Each row is a point. The points of each table are mixes of a few directions, plus a little noise. Count the directions of each table, and those that both share. Where both have some left over, give the other angles between the two spaces (their principal angles), to ten degrees, smallest first.
In the rows, zero is written as 128.

First (5 x 3)
[[133 154 161]
 [135 129 161]
 [106 137  36]
 [138 147 179]
 [129  74 104]]
Second (5 x 3)
[[147  78 137]
 [123 178 133]
 [ 67 183  75]
 [156 109 154]
 [147  93 140]]
Directions: first 2, second 2, shared 1; angles 30

First (8 x 4)
[[145  66 129 162]
 [165 171 156 105]
 [187 202 175  88]
 [ 97 125 108 130]
 [ 94  98 103 144]
 [143 180 145 100]
 [118  74 114 157]
 [ 76 108  93 139]]
Second (5 x 4)
[[126 136 112 127]
 [128 132 121 128]
 [121 168  53 122]
 [138  67 241 137]
 [127 137 112 127]]
Directions: first 2, second 1, shared 0; angles 50

First (7 x 8)
[[165  98 132 101  72 133 123 143]
 [117 156 127 147 173 122 119 147]
 [111 105 145 167 142 133 158  35]
 [125 122 113  89  88 131 127 149]
 [ 88 169 121 157 197 121 128 127]
 [133 151 116 108 133 123 107 191]
 [157  94 142 127  92 133 134 104]]
Second (9 x 8)
[[242  94 186 195 143 127  97 145]
 [109 133 119 117 126 128 133 125]
 [159 118 144 146 132 128 119 132]
 [115 131 121 120 126 128 132 126]
 [160 118 145 147 132 127 119 133]
 [  7 164  66  57 112 130 161 110]
 [ 90 139 109 105 123 128 138 122]
 [122 129 125 125 128 128 130 127]
 [147 122 138 140 130 128 123 131]]
Directions: first 3, second 1, shared 1

First (9 x 11)
[[148 178 126  82 179 152 111 172 162 129 171]
 [153 195 134 118 137 139 174  97 155 158 161]
 [158 135 231  90 108 135 112 106 165 152 145]
 [117  78 164 159  74 107 134  83 107 133  91]
 [144 121 203 125  88 122 138  80 142 152 124]
 [109  68 135 134 115 118  87 150 108 106 100]
 [106 110  64 140 152 126 111 169 105 101 117]
 [116 184  15 176 146 126 208 102 106 134 134]
 [102  83  80 129 154 127  77 193 103  89 110]]
Second (8 x 11)
[[188 160 207  82 110 141  89 123 185 103 152]
 [ 82  84  66 191 106 104 169 100  73 135  87]
 [116 108 109 158 106 115 144 106 106 126 105]
 [176 195 195  26 193 170  73 195 202 135 201]
 [114 126 109 129 146 129 134 141 118 139 132]
 [120 107 117 159  98 113 143  99 110 120 103]
 [117 141 117 106 168 139 124 162 131 144 149]
 [112 100 104 170  97 111 150  97  98 123  96]]
Directions: first 3, second 2, shared 1; angles 40

First (9 x 12)
[[146 138 126 130  91 106 115 149 108 147 178 114]
 [ 61 147 136 104 189 164 140 108 152 109  99 123]
 [ 87 153 135 109 149 140 129 128 131 131 148 114]
 [ 82 137 128 112 159 144 125 126 144  99 106 123]
 [201  52  86 163  34  70  67 186 124  30  63 154]
 [191 100 142 158 156 152 182  71 134 188  83 167]
 [109 146 125 116 108 114 107 153 117 118 168 107]
 [109 156 157 120 198 174 184  71 138 198 133 133]
 [164 125 117 137  67  91 102 164 102 132 175 117]]
Second (11 x 12)
[[ 82 117  64 155  84 141 147 118 144 121  76  98]
 [169 145 185 101 163 120 109 139 108 140 184 157]
 [122 130 168 104 159 108 114 137 157 176 188 141]
 [184 137 177 112 162 122 116 134  94 104 147 153]
 [120  89 139 131 161  95 138 120 168 113  96 117]
 [141 186  80 141  54 193 123 135  47 118 135 135]
 [ 83 162  83 132  71 162 124 134 127 181 164 121]
 [123 122  67 162  83 153 149 116 100  71  46 105]
 [157  93 176 119 188  89 130 123 148  97 109 133]
 [ 90 118  61 158  80 146 148 117 133 109  66  99]
 [136 110 208  91 203  78 111 137 181 176 198 149]]
Directions: first 3, second 3, shared 0; angles 30, 70, 80

First (10 x 18)
[[148 148 103  99 113  95  38 147 151 171 142 190 116  65 197 172 107  73]
 [156 150 100 101 118  99  55 129 151 157 137 181 123  72 178 150 117  72]
 [105 113 148 127 119 141 116 152 125 154 144 134 102 132 137 145 112 150]
 [148 167  91 139 155  85 157 106 113  70 103  88 190 125 119 110 162 102]
 [ 83 117 158 126 130 138 133 124 109 147 178 103  82 129  92  88 128 164]
 [191 165  79 125 147 102 152  61 140  71  92 124 184 114 101  79 167  69]
 [145  83 155 156 125 199 224 102 135  93  76 110 139 209  65 103 136 174]
 [ 58 137 149 114 125  93  63 179 101 182 204 117  78  86 162 150 108 150]
 [118 102 150 132 118 160 141 137 132 142 126 134 108 151 119 134 116 154]
 [127  99 147 160 130 168 201 144 123  95  76 100 157 198 108 150 129 172]]
Second (8 x 18)
[[149 156 188 131 122 148 109 126 125 119 153  97 136 148 136 143 173  83]
 [160 135   7  69 140 184 196 201 120 138 134 151 108 101 118 114  78 201]
 [137 134 140 162  84  95  37 101 158 179  83 134 146 112  80 111 143 173]
 [129 175 126 157 141 164 131 142 116 123 156 102 139 147 158 131 158 130]
 [ 64 131 163 151 174 122 180  97 112  82 182 107 124 158 201 153 134  73]
 [128  88  99  26  97 115 128 116 186 165 140 167 102  87  82 144  70 169]
 [140  75 157 163 127  63 155 114 109 121  65 110 103 108 117 110 117  93]
 [117 131 145 165 140 133  87 128  98  97 113 157 168 163 130 118 151 102]]
Directions: first 4, second 6, shared 0; angles 50, 60, 80, 80
